Each row of a before or after table is a point. One or more steps were done to the points. Then noise was added and the rows were shuffled. The steps act on columns, c1 being the first. What was done? A step turns or swaps two columns, mirrors them in a line or flattens them onto one, adds a multiple of one to another, or multiplies or shifts one. Angles are multiples of 10 degrees, from the lower column toward the higher: turns from -170 to 170, lines from 10 to 170 but not 90. Use the fewest steps. Two steps may share a column if one is a turn and the other turns, adds or multiplies; they go together, in the order done. Otherwise the lowest column goes first.
In the rows, 128 means zero.

Before (8 x 3)
[[110 119 142]
 [123 102 184]
 [ 30 151  70]
 [125  99  78]
 [119 200 111]
 [100 163 217]
 [136  84  87]
 [131 138 112]]
After (8 x 3)
[[110 152 140]
 [106  77  76]
 [ 92  74  86]
 [180 158 109]
 [ 99 186  69]
 [140 116 115]
 [139 229 216]
 [ 97 161 187]]
Steps: turn c1 and c2 by -60 degrees; add 0.7 times c3 to c2

Before (13 x 8)
[[124 105  98 103 126 101 142 183]
 [172 143 133 140 146 119 227 136]
 [131 187  81  88  86 112 103 188]
 [228 227 102 156 146 135 160  93]
 [100 123 131 106  53  65 135 157]
 [ 85  94 166 124 112 110 120 161]
 [113 129  20  66  76 169  95  48]
 [146 187 138 187 179 125 211 119]
 [108 133 105 136 140  65 151 127]
 [182 157 119 118 112 106  86 206]
 [105 103 110 201 110 113 186 155]
 [224 211  70 163 177 116 166  71]
 [ 85 150 110  96 103 105 120 180]]
After (13 x 8)
[[ 69 178 129 102 182  90 134 152]
 [125  51 137 189 124 142 212  58]
 [ 98 117 122 118 160 177  85 237]
 [ 71 114 105 136 120  93 152 114]
 [ 98  33  69 167 141 220 166  45]
 [100 147 104 102 114 117 141 174]
 [114 106 136 141 126 167 224  67]
 [167 157  21  66 168 121  95  72]
 [112 129 109 100 165  83 121 185]
 [117 158 110 201 124 104 189 115]
 [116  42 103 159 178 226 162  74]
 [116 165 169 121 114  82 117 165]
 [108 112  77  88 199 128 104 206]]
Steps: mirror c1 and c6 in the line at 50 degrees; turn c2 and c5 by 140 degrees; add -0.7 times c7 to c8

Before (12 x 12)
[[104 110 130 136 110 102  87 101 134 152 137 101]
 [126 120 134 152 104  91 140  96 111 140 138  77]
 [ 89 128 142  87 166 114 131 118 113 139 130  85]
 [ 99 149 136  96 123 106  95 138  87 104  98  79]
 [104 139 138  94  96 133 131 131 134 130 143 248]
 [100 128  68 122 117 113 110 113 197 123 142 126]
 [101 123 136 135  96 105 110 139 155 126  56 102]
 [ 95 142 126  95 103 174 114 139  89 153  78  77]
 [113  91 126 116 147 122 124 115  86 110 117 108]
 [192 103 121 129 177 132 130 123 109 152 125 118]
 [ 97 139 128 177 148  95 118 119 121 144 111  92]
 [109 145 120 105 134 117 109  35 138 138  58 113]]
After (12 x 12)
[[ 96 153 132 120 119  96 120 124 147 108 157 110]
 [185 150 131 133 172 148 136 121 111 105 131  95]
 [ 88 146 161  89 158 102 129 109 125 140 129 103]
 [ 85 106 101 147 131 106 136 108 102 150 103  92]
 [100 123 171 172 123 110 103 132 195 127 147 135]
 [ 80 154 109 155  86 163 141  89  98 141  94  90]
 [108 139 138 107 118  85 135 120 110 119 163  82]
 [149 128  97 147  96 122 126 142 131 141 131 251]
 [104 108 119 139 148 131 141 113  93  90 134 117]
 [107 137 119 151 135 119 124  22 143 148 174 119]
 [ 93 127 126 118 106  95 116  71 157 124  82 114]
 [ 77 140  91 151 169 126 131 126 115 128 139  99]]
Steps: turn c1 and c12 by -20 degrees; swap c2 and c10; turn c3 and c4 by -140 degrees; turn c5 and c6 by 20 degrees; flatten c7 and c9 onto the line at 110 degrees; turn c8 and c11 by -60 degrees

Before (10 x 24)
[[134 132 114  81 158 107 133 120 141 141  82 152 121 144 130 138 132 136
  119 122 130 129 140 111]
 [151 125 144 128 159 184 116 148 149 134 108 122 129 105 137 117 139 131
  135 111  62 120  87 130]
 [120 135 128 138 157 121 127 138 146 145 159 122 150 144 137 108 128 135
  152 132 124 126 144 141]
 [142 125 136 130 140 141 121 158 129 145  82 115 121 142 142 111 132 132
  141 123 112  92 144 133]
 [118 134 130 117 127 106 110 115 135 106 134 129 121 124 141 110 139 123
  137 135  99 126 122 121]
 [158 132 136 101 105 116 115 125 119 137 153 149 150 133 153 135 137 111
  130 107 125 133 132 139]
 [115 134 134 130 130 110 119 118 147 127 165 118 128 140 134 143 136 140
   78 131 126  92 131 122]
 [124 129  81 102 141 106 126 135 110 134 129 111 133 113  64 125 131 136
  130 118 115 117 130 124]
 [134  83  89 132 155 108 153 119 120 109  67 126 145  90 144 108 158 139
  151  81 120  98 111 142]
 [149 114  97 121 147 113 118 132 148 143 143 116 164 141 147 144 129 102
  158 124 131 113 117 141]]
After (10 x 24)
[[158 121 137 103 107 118 116 130 118 125 151 116 157 134 105 137 138 112
  129 105 125 118 132 137]
 [134 173  89 135 154 106 153 105 121 112  66  92 150  88  88 110 114 139
  151  80 164 121 109 143]
 [133 119 114  81 158 106 133 122 142 124  79 125 116 145 126 137 126 138
  120 123 126 132 138 113]
 [141 124 138 126 138 142 120 162 128 112  81  82 118 144 115 110 133 134
  139 122 172 110 144 133]
 [153 124 144 127 160 187 118 154 149 121 107  93 130 107 111 117 126 127
  131 110 181   7  84 129]
 [117 125 137 132 131 110 120 124 148 131 168  88 131 141 113 141 124 140
   80 131 163 140 128 119]
 [118 110 132 136 157 121 129 140 144 121 158  91 155 144 123 109 135 134
  151 132 132 120 143 141]
 [116 139 133 115 126 110 110 124 134 147 135  97 120 125 107 114 129 121
  135 137 149  75 120 121]
 [151 128  97 119 147 114 118 139 151 108 144  85 173 143 113 143 141 104
  156 122 140 139 117 141]
 [123 125  81 101 141 106 127 136 110 124 124  82 134 111 165 124  77 134
  129 118 148 107 131 121]]
Steps: turn c2 and c10 by 140 degrees; add -0.5 times c7 to c8; shift c12 by -30; multiply c13 by 1.3; multiply c17 by 1.3; turn c15 and c17 by 130 degrees; multiply c21 by 2; turn c21 and c22 by 110 degrees

Before (8 x 64)
[[188 140 161 197 115 177 185 178 187 122 131 112 177  56  95 127 139  57
   67  62 148 160  65 112 187 117 189 189 126 130 172  52 178  56 171 119
   95 142 139 166 186  80  78  89 159 172 153  81 166 106 113 163  37 103
  181  90 136 107 114 165 127  48 195 155]
 [ 63 125 157 116 128  59  88  82 160 151  85 179  97 184  74  66 108 108
  171 129 108  92 134 141 119 114 148 119 173 156  89 122 140  69 111 113
  199 138 145  85 116 191  58  75 149  85  98  92  76 156 187  92  99 107
  129 209 169 136 174 103  92 181  95  97]
 [ 69 122 161  70  75 140 171 161  74 137  69 170 124 188  72 108 122  83
  137 150 135 178 107 113 169 103 179  86 155 150 127 165 150 164 150 159
   95 177 135  60  88 119  31 185  94 208  97 101  87 169  50 146 129 226
  165 185 182 164 170 217 157 169  91 115]
 [110 188  82 179  52  88 130 181 142 133 125 153 169 106  23 167 216  99
  148 103 135  67  98  81 169 163 163 180 153 107  50 120 103 128 166 128
   84 214  98 125 167 138 124 167  96 179 118 195 179  31 107 108 123 105
  145 106  91  81  33 166 163 161 220 140]
 [192 135 122 101 152 100 156 107  88 158 134  90 159 165 155  94  99 175
  129 154 113 138 153 170 141 120 139  78  74 121 140  70 181 130 172 183
  183 230 150 123  87 139  31 183 162 109 156  86  48 118  53 115  36 160
  185  92  85 178  94 226  94 157 111  85]
 [157  95 168 152 133  91 160 111  93  96  86 140 124 103  42 100 231  96
  116 139 201 147  65 102 141 104 139 112  89  50 169 105 173 127  86 137
  186 193 162 189  53 188  86 207 107  86 133 196  56  85 136 116  60 118
  105  86 148  90 177 121  81  98 120 112]
 [181 119  42 106 156 106 143  59 183  47 199 154  88  70  65 111 180 128
   61 165 156  97  99 177 126 116  87 137  66 154 115 109 117 164 139 179
  173 214 198 162  59 110 122 102  64 190 206 137 116 146 111  83 118 231
   67 152 160 104 150 180  44 117 206 127]
 [145 174  30  57  36 137 170 121 184  54 147 159  78 105 147 140 158 168
  165 148 112 100  81 151 122  92 122  73  80 157  54  50 182 165 221  65
  110 187 163  89 142 163  72 109 127 149 121 104 152 126 134 125  66 112
   93 123 150 156  87 114 152  80  88 127]]
After (8 x 64)
[[178 127  79 114 123  62  92  83 166 157  76 183  95 185  71  64 102 111
  162 129 105  84 135 139 121 109 151 116 171 155  87 119 138  64 116 111
  198 133 141  78 108 188  58 183 154  77  98  90  82 152 193  92  96 107
  134 208 160 134 173 111  94 181  92  93]
 [ 94  93  91 149 132  91 160 117  92  98  84 138 120 100  47 109 226  93
  127 139 193 141  64 102 138 101 140 120  96  45 167 105 172 129  91 140
  180 190 157 192  55 192  82  53 105  81 134 200  59  88 131 123  60 118
  104  88 152  90 174 119  81  97 119 115]
 [ 62 142 117 197 109 180 183 177 188 127 136 103 181  55  93 126 135  60
   72  65 149 164  74 108 192 115 186 190 125 128 170  46 185  61 176 121
   92 140 141 171 184  81  77 164 158 169 152  81 161 102 116 161  39 105
  184  84 143 107 113 161 125  48 193 156]
 [148 164 229  59  36 140 165 127 187  57 144 160  78 103 142 143 157 170
  163 149 110 107  79 147 128  94 121  75  80 163  50  46 180 167 224  58
  114 186 165  89 145 166  74 146 128 149 118 102 147 126 136 125  61 107
   97 133 144 155  86 107 153  76  85 124]
 [164 121  74  67  81 142 170 162  68 135  71 166 120 186  73 112 120  83
  137 145 137 176 105 116 178 101 180  83 156 146 125 165 144 171 151 160
   95 177 134  53  94 115  35  72  95 209  98 100  87 173  52 147 124 225
  166 185 180 168 173 217 156 169  87 121]
 [165 185 164 182  54  91 130 175 145 135 122 155 167 102  23 165 213  96
  150 105 126  68 100  84 166 159 166 180 154 108  45 120  99 127 168 125
   81 209 102 129 171 138 125  88  94 180 111 197 177  28 110 107 125 102
  145 111  86  81  34 167 164 166 216 139]
 [ 65 135 164 100 149 102 161 114  93 161 130  91 160 164 152  95  97 166
  129 160 113 136 153 169 136 118 131  85  73 119 136  64 185 134 169 179
  187 229 149 120  89 137  30  73 159 116 154  84  49 118  52 114  37 162
  186  89  93 184  89 224  95 154 109  84]
 [108 122 226 104 163 111 139  57 186  49 201 151  83  73  73 115 178 132
   66 162 150 100  98 180 128 111  94 136  64 156 114 107 117 167 133 184
  176 211 192 162  52 104 120 151  64 202 208 140 119 142 108  81 118 229
   70 146 156 100 152 176  47 112 208 124]]
Steps: turn c1 and c3 by 160 degrees; multiply c44 by -1

Before (8 x 64)
[[ 77 146 208 167 203 162  75 117 143 145 123 161  70 116 126 147 184 129
  116 196 183 104 117  82 120 105 133  64  95 125  81  99 118  66 211 154
   95 193 127 111 150 110  98 183 187 127 169 191  76 111 149 170  45 208
  127 197 131 175 120 120 174 148 107 146]
 [118  82  92 128 113  68 133 166  96  43  49 172 177 132  65 127 139 143
  113  77 164 155 135 153 106  56 117 132 169 154 119 139 102 181 170 147
  134 102  70  58  96 160 106 110  60 118 182 189 184 167  97 164  83 156
   99  83 113 203  56 119  38  55 160  36]
 [ 61 113 188  74 115 157 182 223 199  95 154 184 179 199 147  98  86 183
  152 182  72 106 179 179 134 105  18 154 176 160 103  39 146 164  78  88
   84  69  92 114  31 114 174 117  91  96  96 130 195  97  93  81  78 177
  181  93 138  86 128  84 139  65  54 157]
 [ 55  55  97 132 182 131 165 126 234 154  84 152  97 195 139 164  47 104
  194  90  92 162  97 136  93 198 105 128 202 100  82 128 181  87 169 174
  170 141 168 146 159 131 200 204  96  95 195 192 176  74 129  94 185 127
  210 155 149 121  86 138 174 116 136 121]
 [156 142  90 116 111 183 127  94 150  53 148  82  72 211 166  89 154 143
   86  87  81  93 203  66 138  68 133  98 146 116 147 101  98 122  74 188
  108 195 109 113 129 151  92  92 196  70  99 105 172  91 172 205 131 108
  113 206 189  77 163 152  84 116  50 137]
 [119 112 115  89  97  97 161 156 189  97 125 134  71 161 165 179 162 154
  187  79 126 152 184 108  72 183 139 161 131 128 154  67 166 182 150 130
  100 171  93 200 113 175 213 101  56  59 126 132  94 154  90  93 101 160
  114 170 194 157 162 163  89 186  93  74]
 [ 59  87  83 147 110  96  71 178 120 114 100  88 180  93 169 109 138 160
  137 194  71  70 135 115 157 193 126 135 119 186 143 113 193 163 180 120
   33 176 129 113  70 108 194 125  79 169 144  83  77 151 220 113  96 160
  109 169 123 155 117  90  80  86 134 154]
 [ 90 161 189 105 102  73 122  88 100 178 118 157 179 217  63  92  62 112
  118 134 115 123 192 197 194 162 116  55 135  67 152 155 159  90 100 185
  140 147 165 107 133  92 157  89 121 185 137 149 193 195  84 182 178 110
  112  76  60 155 140 125 124 100 110  64]]
After (8 x 64)
[[ 94 161 186 103  99  75 123  87 101 176 117 157 178 215  65  88  60 164
  110 135 116 124 190 196 194  85 115  57 136  69 159 154 128 175 104 187
  141 110 161 104 130 150 111 164 119 186 142 150 197 192  80 179 181 110
  113  90  60 154 142 126 124  96 108  63]
 [121  78  92 128 116  67 132 166  99  43  48 174 179 130  66 127 141 120
  128  79 162 155 141 155 104 204 120 135 171 154 141 139 102  67 170 147
  132 162  69  58 152 117 180 150  58 122 184 189 185 167  98 166  81 158
   97  82 110 205  56 121  37  55 161  36]
 [ 63  86  84 147 110  97  71 177 124 120  99  86 182  92 170 110 133 124
  119 194  67  70 137 117 155  35 122 138 119 187  74 112 118 104 184 123
   33 106 128 114 201 162 106 113  80 171 143  82  76 150 222 112  95 161
  106 147 119 155 120  88  79  87 133 153]
 [ 52  54  98 133 182 130 164 127 235 155  81 154  98 195 139 164  48  88
  123  89  92 163 100 138  91  39 109 128 203 102 152 131 132 163 171 173
  175 106 170 147 103 108 115  27  97  95 191 192 173  75 127  92 181 128
  212 162 144 122  86 139 170 118 135 119]
 [154 142  90 118 112 181 129  92 150  49 144  83  71 212 163  90 159 125
  132  84  82  92 207  60 141 196 127  99 150 118  71 103 112 125  75 187
  111  63 110 116 149 106 156 186 193  68  97 110 172  90 172 203 128 108
  111 186 195  78 165 151  83 115  50 137]
 [ 58 116 185  71 116 158 183 221 196  99 153 187 176 198 147  96  84  93
  104 185  72 107 182 179 135 136  18 156 177 161 110  41 101 102  79  88
   80 215  95 112 198 155 178 103  91  94  96 129 198  98  90  83  80 182
  181  71 137  86 124  83 134  63  57 157]
 [ 77 144 208 168 204 164  74 118 140 142 122 159  69 112 124 145 181  74
  175 197 182 100 119  81 117 155 135  65  95 124 110  96 121 190 213 155
   95  61 126 110 130 127 126  90 186 128 170 188  77 111 146 170  43 209
  126 187 132 174 123 121 173 149 101 145]
 [121 114 116  85  96  99 163 160 188 100 129 136  70 159 166 180 163 138
   65  79 128 153 186 106  70  59 138 163 127 129  80  66 133  63 151 131
  102  95  95 199 156 103 146 118  55  57 125 132  95 151  88  90 100 158
  111 151 195 159 163 164  91 185  93  70]]
Steps: turn c18 and c56 by -30 degrees; turn c18 and c31 by -110 degrees; turn c19 and c44 by -140 degrees; add 0.3 times c60 to c44; turn c26 and c33 by 140 degrees; add 1 times c26 to c43; turn c34 and c42 by 160 degrees; turn c38 and c41 by 160 degrees

Before (13 x 64)
[[132 134  83 106 140 143 187 110 136 100  96 105  94 117  62  93  91  82
   74 129 146  82  82 179 140 120 163 160 112 144  97 110 173  94 143  85
  176 126 181 117 128 133 177 128 113 167  83 102 139 105 147 152  94  92
  155 101 115 108 128 128 140 174 154 124]
 [ 97  94  81 113 114 155 115 110 178 142  63 156  84  94 111 110 108  83
  141 100 156 168 188  84 111 136 143 166 168 129 147  79 169 158 155  83
   98  61 127  87 167 164 151  87 173  83  88  77 165  96 177 118  97 104
  116 108  74  75 164 151 157 195 184 145]
 [142 169 103 140 160 151  87 188  93 171 152  73 136 165  70 171 149 141
  116 174 132 169 188 127  90 164 179 105 100 115 130  87 136 105  96  93
  127 122 191 169  88 171 134 171 103  90 128 135 101 137  75 108  89 177
  147 143 146 129 172 113 109  92  95 135]
 [176 182  69 110 101 141 177 148 130 155  99 119 151 179 140  92  87  93
   88 160  95  86 106 153 113 135  99 165 160 119  89 164 174 110 143  86
  107 144 155 155 142 106 163 130 150 110 117 150 100 151 177 176 162 168
   94 102  78 122 140 157 163  94 149  73]
 [144 126 108 112 179 153  93 124 186 138  72  78 148 143 133  79  80 132
  142 107  68  71  83 158 148 121 142 107  96 128 156 139 125 101  58 136
  167 127 128 161 115 175  97 142 166 106 149  99 129 112 123 128  97 148
  103 109 142 128 104 164 100 109 168  86]
 [116 183 104  74 119  99 108 172 194 134 118 103 141 104 115  82 100  97
  102 113 101 159 134 142 163  96 176 105 108 143  90 148 120  83 116 108
  119  57 178 115 111 154 183  99 142  98 113 112 122 152 123 142  83 107
   85  79 121  97 169 180 111 176 120 159]
 [ 87 173  52 153 167 147 167 183 126 175 156 132 176 131  93 118  94  91
  130 109  71 156 169 103  92  67 108 165 150  99 150 116  82  68 127 149
  136 135 143 187 110 130 106 132 120 187 140 156 113 144 124  86 155  84
  104 110 147 122  78 135 157 155 182 107]
 [155 190  48 159 118 125 156 121 105 105 130 101  73 138 107  93  73 115
   83 122  96 173 141 143 138 113  99 159 181 146  81 160 120 112  95 168
  141  98 156 180 136  76  96 127 154 148  74 155 156  89 133 169 150 109
  157 176  89 151 116 140 117 179 113 165]
 [174 139  91 117 138  94 147 166 107 185 108  91  74  83  93 135 111 161
   66 126  62 118 146 142 145 145 151 110 167 170 170  87  94 127 128 104
  158 141  91 177 119 139 150 123 168 158  69 159 117 125 171  77 105 138
  137  76 126 145 165 167  64  99 162 107]
 [107 110 147 133 180 178 102 169 195 100 112 107  76 169  73 105 149 146
  125  95 133 161 138 100 139  76  91 103 135 104 177  93 162 154  78 163
  199 105 118 158 171 113  96 169 172 176 120 118 106  98 104 107 101 134
  109 139  69 117 136 112 153 104  84 106]
 [167 115  81  93 159 150  89 117 179  96 166 117 175 159  78 135 143  77
   60 127 151 102 129 118  98  99  92  99 174 141 148  81 173  69 148 109
  164 138 179 103 109  88 121 100 131 144 143 131 132 180 104 153  93 141
   86 172 142  79 121 164  63  93  92 124]
 [ 97 108 143  71 147 104 129 112 151 131 104 105 163 149  79 152 130  93
   88 111 130  86 180 165  92  97 109 120 179 160 157 138 164 130 154 130
  121 140  93  90 138  82  83 112 139 166 147 152  73 101 101  86 128 129
  100 155  83 177 135  90  78 176 158  83]
 [ 97 167 126 124 172 141  94 110 100 138 158 121 170 180  76 120 177 135
  108 123 133 146 134 109 119 168 131 143 174 155 119 180 152 172 118  88
  110  79 104 100 174 106 116  92 138 122 144 149 142 170 139 150 161 176
   55 163 171 168 115 133 139 176 129 132]]
After (13 x 64)
[[156 192 111 160 121 123 157 123 102 103 124 102  79 200 109  94  72 113
   86 107  94 175 146 142 135 117  93 155 186 140  83 165 119 147  95 167
  141 102 159 179 138 180  99 125 156 149  71 157 163  89 132 165 149 109
  160 174  87 150 114 137 118 175 112 164]
 [ 97 165 177 128 172 138  94 109 104 136 160 119 170 148  74 125 172 135
  109 127 135 149 130 111 123 167 131 144 179 150 118 179 153 200 122  85
  113  73 105  98 174 152 114  92 140 123 143 150 142 164 139 153 156 180
   52 162 166 168 110 141 139 178 132 130]
 [113 182  93  78 120 100 109 167 189 133 122 106 141 140 116  81  98  98
  100 181  96 154 143 145 164  95 174 105 106 144  88 153 118 113 117 103
  119  57 178 115 110 132 189  98 141  96 115 110 121 151 123 141  86 109
   81  78 121  94 168 175 108 177 124 157]
 [146 125 139 113 173 151  94 125 184 142  73  77 153 150 137  78  79 132
  142 209  68  74  87 155 146 123 143 105  96 121 153 135 120 128  52 137
  165 130 128 161 113 136  97 139 164 102 152 101 130 111 123 125 100 146
   97 107 146 122 106 164 100 105 167  84]
 [ 98 110 152  71 144 104 128 114 150 133 105 103 162 119  81 151 132  87
   87 138 134  95 168 164  92  94 112 119 177 157 154 142 163 160 152 132
  121 140  92  91 132 192  84 110 136 171 142 152  72 102 103  87 131 127
  103 156  84 175 133 101  78 178 161  82]
 [173 140  78 115 141  96 144 170 102 186 105  98  70 149  93 141 115 158
   62 136  58 120 153 147 144 148 145 107 169 173 165  90  95 156 128 108
  157 140  92 179 116 130 152 117 167 158  71 157 119 127 168  81 102 141
  139  76 130 147 161 152  60 101 164 109]
 [106 114 174 134 183 182 106 169 197 106 111 107  75 125  76 105 146 153
  129 192 135 158 142 101 138  72  84  97 136 104 177  91 162 181  78 165
  198 107 122 158 171 205  93 172 172 175 119 121 102  90 106 106 103 133
  108 138  65 121 143 128 152 110  88 110]
 [ 88 170 101 153 169 142 168 184 125 172 158 130 176 200  92 124  95  91
  132 177  75 155 161 101  92  66 110 162 146 104 148 120  81  97 124 147
  138 134 138 185 111 168 107 129 125 182 136 158 114 149 120  87 158  84
  100 113 150 120  71 129 155 154 180 107]
 [ 96  96  76 120 106 156 114 108 176 137  64 154  82 163 113 118 107  82
  141 215 159 173 186  79 106 138 141 165 171 134 144  78 169 187 157  83
  100  62 128  83 170 155 149  80 174  84  85  77 168 100 176 117  96 107
  117 111  75  78 162 132 162 196 184 145]
 [169 109 137  93 158 150  89 118 177  97 165 124 176 185  76 136 145  76
   55 107 154  96 118 117  99  97  93 103 177 142 145  80 169 103 149 113
  164 132 182  99 114 158 124 104 129 145 145 132 134 173 103 154  87 143
   83 172 140  73 116 169  60  96  96 124]
 [140 172 150 144 158 152  87 188  95 172 155  74 136 165  74 165 150 140
  110  49 132 173 183 130  92 165 174 109  96 119 128  87 140 134  93  94
  128 115 189 167  90   9 135 179 105  92 130 134 100 138  72 106  90 179
  150 146 146 132 170 119 113  94  94 132]
 [134 136 101 104 142 146 178 108 135 101  98 105  94 169  62  95  93  82
   72 127 151  83  88 175 140 116 166 160 110 144  99 111 173 123 142  87
  181 123 177 119 126 124 176 124 116 168  81 102 140 106 146 150  95  98
  157 100 116 112 128 123 143 172 157 127]
 [172 185 153 112  98 137 178 149 131 152  94 116 147 203 144  93  90  92
   84  46  89  82  96 154 115 136  99 168 161 116  89 164 175 138 145  88
  105 147 155 153 143  80 167 134 152 112 118 149  96 153 176 171 156 166
   95 104  80 119 140 165 163  92 148  76]]
Steps: turn c3 and c14 by -70 degrees; add 0.3 times c3 to c60; multiply c20 by 3; turn c20 and c42 by -140 degrees; add 0.3 times c25 to c23; shift c34 by 30
